Each row is a point. Examples show where two turns around zero, p and q, send a point. Write where each new point lands after one turn and then the other. Backwards means that the second turn is done in reverse. Each puzzle has new turns, and all numbers are rounded.

Turn p:
[ 23   8 -65] -> [  1 -67  19]
[ 22 -19  21] -> [ 31  12 -14]
[ 3 21 10] -> [-13   1 -19]
[-49 -10  35] -> [-19  56  15]
Turn q:
[ 17 -16   4] -> [-18  15   1]
[ 27 -30 -46] -> [-34   5  51]
[ -2 -11   8] -> [-11   0  -9]
[-64  44  41] -> [ 52 -40 -58]
[22 13 -8] -> [10 19 16]
Where do these land?
q, then p: [-30 -34  17] -> [-2  0 48]
p, then q: [ -7  54 -52] -> [-47 -54 -24]
p, then q backwards: [ 15 -25  -8] -> [ -7  27 -11]
p, then q: [31 34 16] -> [-12 -22  42]
q, then p: [-10 -29  27] -> [-18 -10  35]

Turn p:
[-47  27 -51 -11   5 -17] -> [ -2 -19  31  27 -61  16]
[ 35  -1 -62 -34 -24   4] -> [-17  19  52 -48 -32 -14]
[ 13 -33  17  35 -26 -34] -> [  7 -24 -19  -4  19 -57]
[ 20 -29  -8  20  61  22] -> [-50  46 -31  19   5  -5]
[-23 -42   3 -14  10  28] -> [-48 -19  -8  -2  15  20]
[ -9  -5 -14  30 -13  -2] -> [  0 -14 -20  -4 -22 -17]
[ -1  39  64 -37 -26 -20] -> [ 64 -15  25   5  50  25]
[11 44 51 10 13 19] -> [ 45  26 -29   8  26  32]
Turn q:
[ 22 -70 -43  -8 -24  68] -> [-16 -11 -53  16 -88 -37]
[  4   2  36 -24  18  12] -> [ 20   1   0  35  21 -16]
[-10  29  14 -66  27   1] -> [ 21  -5 -40  25  60  -2]
[-41  17  17   7  11 -40] -> [ -6 -17  31 -23  47   0]
[ 12  -5 -12  38  -1 -48] -> [  1  25  32 -48  -7   7]
[ 13  12   7 -11 -36  21] -> [ 18 -18  -9  20 -20  26]
[  0  15 -20  64   5 -15] -> [-39  25  39 -26 -13  23]
Where do these land?
p, then q backwards: [ 25   2  26  29 -20  24] -> [  7  -5 -27 -39   7 -28]
p, then q: [-30 -31   1  -1   1  61] -> [-41 -39 -41   9  -5 -24]
q, then p: [ 40  -2 -48 -49 -41   2] -> [-21  19  33 -65 -43  -7]
p, then q: [  4  64  24 -16  35   1] -> [-11  38  11  47 -21  42]
q, then p: [-17   2   5  56 -15 -25] -> [ 10 -26   0   1  49  34]
q, then p: [  0 -19   4 -44 -18 -38] -> [-22  35  37 -12  15 -25]
p, then q: [-21 -17 -13  25  57 -25] -> [-42 -11  44 -33 -10  21]

Turn p:
[ 23  -9 -41  43  36 -27  33  -9] -> [-37  29  -2 -38  -1 -25  37 -42]
[-49  -9 -10 -71  -6  53 -60 -16] -> [ 53 -69  52  41  14  27 -36 -11]
[-8 43 15  7  9 -6 34  2] -> [ -1  -6 -34 -18  13  12  35  21]
[ 45 -10  19  22   7  -5  38 -17] -> [-48  31 -21  18  -9  -3  26   0]
[-11   2 -19 -61  -5  45 -54 -43] -> [  4 -71  53  34   8  30 -30 -13]
[ 17   1   5  56 -28 -13  24 -33] -> [-47   0 -43  -3 -18 -41   3   1]
[ 12   1  17  -7 -34 -56  50  18] -> [ -5  39 -60 -20 -33  30  -7   5]
[ -9 -38  -7  56  19   2  40   5] -> [  0  36 -24   5   3 -52  31 -34]
[ -6  -1  31  -8  22 -20 -30  10] -> [ 21   8  28  -2 -25   3  10  30]
[-20  27   7 -27 -31 -19 -44  39] -> [ 38  -9   9 -28  -3  21 -46  40]
[  5  -7 -18 -11   9  47 -31  43] -> [ 21  12  40  11  52  -2 -24   1]
Turn q:
[  1 -22  12   0  41  39  -3 -19] -> [ 32 -17 -47   3  -3  13 -10  19]
[-38  -9  49 -41  52  -1 -33 -21] -> [ 47 -27 -20 -43 -41  27  40  25]
[ 10   1 -41  39 -32 -15  40  24] -> [-23  20  33  33  20 -14 -43 -35]
[ 27  54 -35  42  -7  -7  16  62] -> [  4  50  55  41  32 -43 -24  13]
[ 23  51  -4  37  17   1 -22 -19] -> [ 22  16   6 -19  61 -19   4  21]
[ 39 -24  24 -54 -19   5  44   9] -> [-58 -23  -7   5 -44   2 -27  36]
[ -9 -29   3  31  14 -42   7   5] -> [ 14  26  12 -21 -10  26 -28 -29]
[-27 -26 -17  -9  29  20 -53 -27] -> [ 34  -5 -41   5   8  40  44 -10]
[-21  33 -23   4 -30  41  37 -16] -> [ -6 -49   7  33  26 -41  -5 -17]
[-28 -17  53 -29 -44  14 -45 -12] -> [-21  -9 -38 -34 -40 -23  59 -18]
[ 23 -11 -21 -20 -21 -54  11  15] -> [-46  20  40  -1  -8  31  -8  -3]
Where do these land?
q, then p: [ -7  34   9 -70  23 -36  39 -29] -> [ 52  45  -2  71  -5   5 -21   6]
q, then p: [ 11 -28  18  26 -39  36   9  66] -> [-15 -33 -26 -69 -26 -26 -27  18]
q, then p: [ 24 -11  12  29 -15 -34 -11 -30] -> [ 18 -40  25   0   6  35  16  -4]
p, then q: [ 20  37 -17 -16  60 -64 -17 -27] -> [-34 -64  -8   5 -67 -34   2   4]
q, then p: [-26  -8  28  46  -1   3 -16  14] -> [-44 -18   1 -21 -18  31  -6   3]
q, then p backwards: [  7 -25  15   1   2  18 -40   0] -> [ -4   4  18  10  -3 -20  44   9]
q, then p: [-24 -57 -12   8 -23  20  30  34] -> [-30 -43 -13  -9 -18 -50 -34  -2]
p, then q: [ 21  30 -10   2  37   8   7 -42] -> [ 17 -39  -4   2 -40   2 -26 -25]
p, then q: [-26  28 -45 -27 -45  50  -1  14] -> [ 33  20 -54   8  11  61  11  23]

Turn p:
[-14 -37   7 -15 -23  37 -23   4   1  -8  35] -> [ 11  44 -24  15   8  -2   3  33   2  38 -13]
[  6  20  -9 -49  19  15 -35 -20 -33 -54 -39] -> [ 32   2  -1  16 -91 -13  -9   2  28 -10   2]
[-47 -39  14   6 -48  18  17 -25 -45  -2  10] -> [ 44   2 -32   2   3  18  28  -6 -38  63  -9]
[ 27  32  29  14 -51  16  16   7 -27  39  -7] -> [ 13  16  -3 -16  17 -10 -44 -38 -60   3  14]
[-17  26 -14  27  11 -20 -23  44 -13 -44  18] -> [-44  -1 -22 -18 -34 -19  35  28 -17 -22  15]
[ 30 -43  -2  40  25  19 -49 -29  15  29  -3] -> [-13  10  21 -33  23 -40 -14  -7  51  43 -32]
[ 53 -28 -27 -56 -10 -27  36 -46   0  36  17] -> [ 46  31  62  47  35  10  15 -44  13 -16 -13]
[-41  34 -31  16  39 -44 -47  45  52  -1  -5] -> [-53 -49  -4  -3   7 -36  16  57  33 -35  45]
[ -5  29  31  15   9 -55  49 -24  45  31  16] -> [ 10 -50  19 -12  64  19   1   0 -20 -55 -20]
[ 10  10 -32 -17 -17   4  33  12 -33  27  16] -> [  9  29  -4  18  14   9  17 -42 -17  -8  34]
[ 36  17  12 -46  13 -11  -7   7 -47 -24 -18] -> [ 27  27  32  -6 -61   6  -6  -9  -6 -27  15]
[ 11 -22  25  23 -32  16  39  15  34 -13 -39] -> [-34 -22   9  16   5  40 -40  -5 -30  29 -26]
[-38 -12  25   3  42   5  13  45  26  35 -34] -> [-20 -32   0 -29  22  48 -26  28  27  11  44]
[-12  13 -28  41  23  27 -19 -36  26 -51  34] -> [-27  -8 -55   3 -10 -31  25   4  34 -13 -58]
Turn q:
[  1 -45 -43   0  23 -24  22  23 -41  12  35] -> [ -1  13 -34  12  -3  27  -8  34  -8 -14 -73]
[ 31  -7 -18  33 -38  20  29 -12   0 -19 -25] -> [ -4  20 -12  32 -12 -42 -13  21   4  43  16]
[ -8  26  27  -6  26  68  20  31   2 -54   2] -> [ 30  56   1   1  37 -42 -19 -38  -5 -40  25]
[-11 -25  49 -35 -47  -4  -2   8 -42 -42   8] -> [ 41   5  14 -17 -36 -45  24  27  39 -43  -6]
[-26 -49  32  39 -58 -13   5  28  47  32 -34] -> [ 35  -6  65   5 -14  -4  13  -8  36  80 -27]
[-14  23 -13   7   7   5  21 -24 -25  35 -56] -> [-69   2  33   9  21 -11  -4  20   1   9   5]
[-32 -46  54  25  39  -7 -17 -35  39  36  44] -> [  5  14  19 -71 -41  59 -21 -48  11  22 -21]
[ -1  43 -37 -29 -28 -23 -64   5 -37  17  27] -> [ -6 -92 -24  19   5   8  -3  13  10 -46   2]
[-28  37  38 -20  23  26 -10 -37  16 -28  17] -> [ -4  15  -4 -46   9   1  -5 -35  18 -34  52]
[  9  11  27  11  23 -29   3  -1 -11  12  28] -> [  5 -10  -1 -45  -3  11 -12  11 -29  -6 -10]
[ 44 -20 -29 -32  26  -3 -16   5  16  39  37] -> [-12 -22 -42  11 -21  27  22 -35 -41  -3 -36]
[ 57   5 -32  19 -11  20 -27  19  43 -29 -56] -> [ 18   3   6  80  -6  -9   6 -13 -37  34  50]
[  0  38 -28 -29  10 -27  25 -40 -16  25  18] -> [-55 -22 -41 -29  20   8  19  22  -4  -8   2]
[-21   9 -27  17   4  -7  11  30   8 -36 -45] -> [16 25 21 40 42  9  0 28  6  8 19]
Where do these land?
p, then q: [  9  24 -26 -61  -8 -16  50   7  20  12  -3] -> [ 28  33 -20 -11 -20 -11 -68  -6  -7   4  30]
p, then q: [ 12 -11   0  15 -23  52 -32 -55  38 -20  -6] -> [-21 -33  47  42  -3  41   6  15 -15  40  18]
q, then p: [-35 -35 -50  35   4  27  -4  11  23  -5 -21] -> [-26 -25 -30 -31  27 -37 -44 -10  24   2 -12]
q, then p: [-28  22 -12 -56  49 -18  23 -19   5  13 -11] -> [ 12 -11 -55  10 -21  57  14  -1  25 -22   4]
q, then p: [ -6 -57 -24  -9 -34  34 -76 -13  15  -6 -39] -> [-27 -21 -25  -1  49 -25 -24  -3 -43  38 -73]
p, then q: [  4  -2  22  25 -11 -59  23  -2 -41  -7  39] -> [-24  40  -2 -19   4 -47  24  36 -11 -39 -13]
q, then p: [ 19  -6  -8  46  11  29 -37  16  -7 -64  -5] -> [-29  35  -3 -28 -10 -72   1   0 -19 -11 -26]
q, then p: [ 38  54  -5  47  15 -34   7  11 -26  23  27] -> [ 11  39  25 -23 -32  -8  33  13  26  37  54]
q, then p backwards: [-37 -18   0  -9 -25  35 -49  14  26  -7  14] -> [ 10   6 -32 -30  31  12  22 -47  -4  16 -31]
q, then p backwards: [ 41  -4  31  22  31 -14  33  21 -44  20  45] -> [ 18  27  72  37 -31   4 -16 -11  -9 -27  21]
q, then p: [-13  19  43 -12 -27 -10  33   8 -57  25  -6] -> [  7 -26  47   5 -23  38   6  51 -14 -11  24]
q, then p: [ -6  15  30 -42  18 -26  29   2  48  17 -34] -> [ 43   5 -15 -13  17  66   0 -23  -1 -33   2]

Turn p:
[ -6 -33 -31 -34   4   0   3  -3   2   0  30   9] -> [-36  12 -20   6   8  31 -10   7   3 -19  10  26]
[-50  13  -6  12 -11  -1  17 -13 -33 -31  -3   9] -> [ -4 -49 -36 -14   1  15  19 -15  15  11 -16 -17]
[ 43 -37 -33  22   4 -53   2   8  18 -30  20 -31] -> [ -2  34 -18  10   7  18 -61   0 -44 -32 -11 -37]
[  6  34  13   1  28  -6  21  23 -10  35  23  -5] -> [ 18   7  40  -6 -27  34  19   9  10  -1  20 -15]
[ 48  -1 -11  -9 -28  14 -58 -21 -21  -8 -39  22] -> [ -1 -13   2   6  27 -71 -45  -9  29 -11  23  15]
[-24  47  17 -20 -40   0  46  50  38  42   2 -39] -> [ 26 -34  51  26 -21  35  29  58 -45  33 -10  16]
[-14  -1  -3   8  47 -67 -15  24 -47 -10 -19  58] -> [ 51   2 -53 -22 -39   8  -7  -1  55 -53  12 -19]
[-10 -40  41  -7 -41   1  25 -12 -43  14 -12  -4] -> [-23 -31 -29  23 -20 -29  38  -8 -30  -3  39  -7]
[-23   1  54  -5  32   5  31  48  11   3 -59 -14] -> [ 35   7   6  34 -71 -19  44   4  -1  14 -40   5]
[ 31   2 -52  30  33  19  -3  11  27  -1  35  36] -> [-18  48  10 -54   0  24 -49  10  21  15  -1   2]
[ 38  38  18  33  25   8 -19 -26  76  -1  20  26] -> [ 48  64  32 -39  38  -2 -16 -16  -5  43  -2  12]
[-22 -11  41  18  -2  23 -30  21 -22  -5  30  -3] -> [-15  15 -12  13  14 -13  42  21  26  18  10 -39]
[  2  35 -24 -32  -4   0   4 -39  -4 -43 -14  -7] -> [  7 -38   2  15  26  15 -29 -46  14   5 -18  20]
[ -2 -13 -46 -40  15  23   4 -26  28  22 -35 -38] -> [-34  -6  37   7   2  -3 -10 -16 -18 -32 -42  57]
[-17 -33  22  24 -63  34 -28 -46 -21  12  19 -17] -> [-50 -22 -13  -6  56 -46  37   1 -27  12  27 -18]
Turn q:
[ 32 -15   0   4  -8  -2  60  23  26  17  27  33] -> [ 49  54  13 -20 -17 -14   9   2 -27 -29  13   2]
[-39  35 -25   8   1 -10  15  -2 -48   6 -11 -30] -> [-11 -36   0 -20  16 -16  30   6  47  -2 -22  35]
[ 64 -40  16  42 -50  27  -1  37 -10 -27  23  -3] -> [ 16  30   1  50 -30  35  -5   1  -9 -82 -18 -27]
[-40  15 -49   7  -3  13  10   3  16 -47 -11 -35] -> [-26 -37  20 -16  15 -16 -44  15  23 -30  10  39]
[-29 -17 -10  -1  20 -44 -46 -31   4  41  -7  14] -> [ 17 -30 -15 -16  23  18  -6 -43 -14  61 -16  -4]
[-18  55 -17   4  10  -2  35  23   0 -28 -69 -56] -> [-57  -1  30 -41  -8   1 -12  52  52  -1 -21  48]
[-23 -14 -16 -40  41 -10 -17 -67 -26  19  -6 -24] -> [-10 -14 -26  10  26 -37 -12 -41  41  65   3   4]
[ -6  14 -21 -50  13 -48 -33 -20 -18 -15 -11 -14] -> [-43 -17  26  -8  19   3   7 -50  24  38  13  -1]
[-45  34 -28 -41  12  21 -11  32 -23 -10 -18 -29] -> [-43 -56   7 -33 -22 -25   8  11  39   1  18   5]
[-19 -49  55 -11  22 -35 -18 -13  16  34  28  13] -> [ 18  12 -22 -10  26 -16  -2 -27 -44  37 -27 -61]
[ 37 -15  26   7 -24  32  -1  -1  34  32  13   9] -> [ 43  23   5  33 -31   6 -11  23 -23   4   1 -27]
[ 43 -35   8  31  -6  36   7  27   2 -11 -11  54] -> [ 20  38 -41   9 -30  42  -5   9 -25 -42  23  -6]
[ 23 -13  43  16 -59  23  20  -4  15 -12  12  54] -> [ 41  35   0  28  19  32  14  38 -26 -35  31 -33]
[ 41  18   5  32 -25  17   2  21  24  10  24  20] -> [ 29  14  19  27 -30  19  13  20 -38 -24   0  10]
[-21  27  11  -7  57 -17 -22 -29 -11 -10  17  -7] -> [-42 -15 -17   7  23 -32  13 -16 -20  39  -7  19]
Where do these land?
q, then p: [  0  29  -3  22   3  -7  -8  37 -49 -31 -23  38] -> [-42 -19 -31  -6 -22  36   3 -10  13  43 -19  27]
q, then p: [ -3   7  12  -4  14 -33 -12 -61  39  47 -27 -18] -> [ 19  18  58 -26 -18 -37  28  19   6 -36  27  21]
p, then q: [  9   5  -1  38 -35 -25 -25  10  70  20  33  14] -> [-42   1  -6 -13 -68 -14  59 -22  -2   9   0   2]
q, then p: [-26  15 -29  14 -38  11  12  66 -45 -36 -25   3] -> [-28  16 -56  46  -1  22 -12  -4   0  53 -36  31]
p, then q backwards: [ -6 -33   9   4  31  49  -2 -48  18  15 -26 -11] -> [ 20  20  -7  -8  49 -50  24  10 -24 -12  27 -18]
q, then p: [-22  17  24 -23  19  22 -26  44 -31 -66  15 -24] -> [-17 -24 -63  12   8  36  35  12 -15 -12 -55 -20]
q, then p backwards: [ -8 -17  -1 -30 -20   4 -23  47 -39  -3   0  34] -> [-23  -1   9  20  16 -25  23 -15 -62  13  22   2]
q, then p: [ -7 -23 -25   4  50   4  -8 -56  -2  38  29 -39] -> [ 33   7  -2 -54  14 -32 -21  -4 -23 -63  16  15]
p, then q: [ 28 -32  21  11  11  -8   3 -72   3 -10  12 -15] -> [-18  -4 -13  29  47 -33  22 -19  18  29   3  39]
p, then q: [-20 -18 -24 -31  -2 -10  17  36 -29 -55 -25   1] -> [ 27 -34  -5  -1  -2  49 -57  -1  10 -22  -1  16]
p, then q: [ 15  31 -19 -28 -37  26  -4  21 -36 -26  -8  -4] -> [ 27 -18 -20  -3  -1  15 -40 -12 -36   2 -35 -30]
q, then p: [-32  -4  24   6  -2  -4  46 -67  12  54   8   7] -> [ 38  37  54 -11 -43   7 -36   5   1 -43  23   3]
q, then p: [ 30  21  -8   2  16 -10  18  -7  63  22  26  28] -> [ 22 -21  14   1  -6  -9   5  -1  27  -1  74 -25]
q, then p: [ 40   4  21  17  -9 -19  12  51  25  30   9 -12] -> [ 18 -53  12  39 -16 -35   0  -8  -4  28  13  -8]
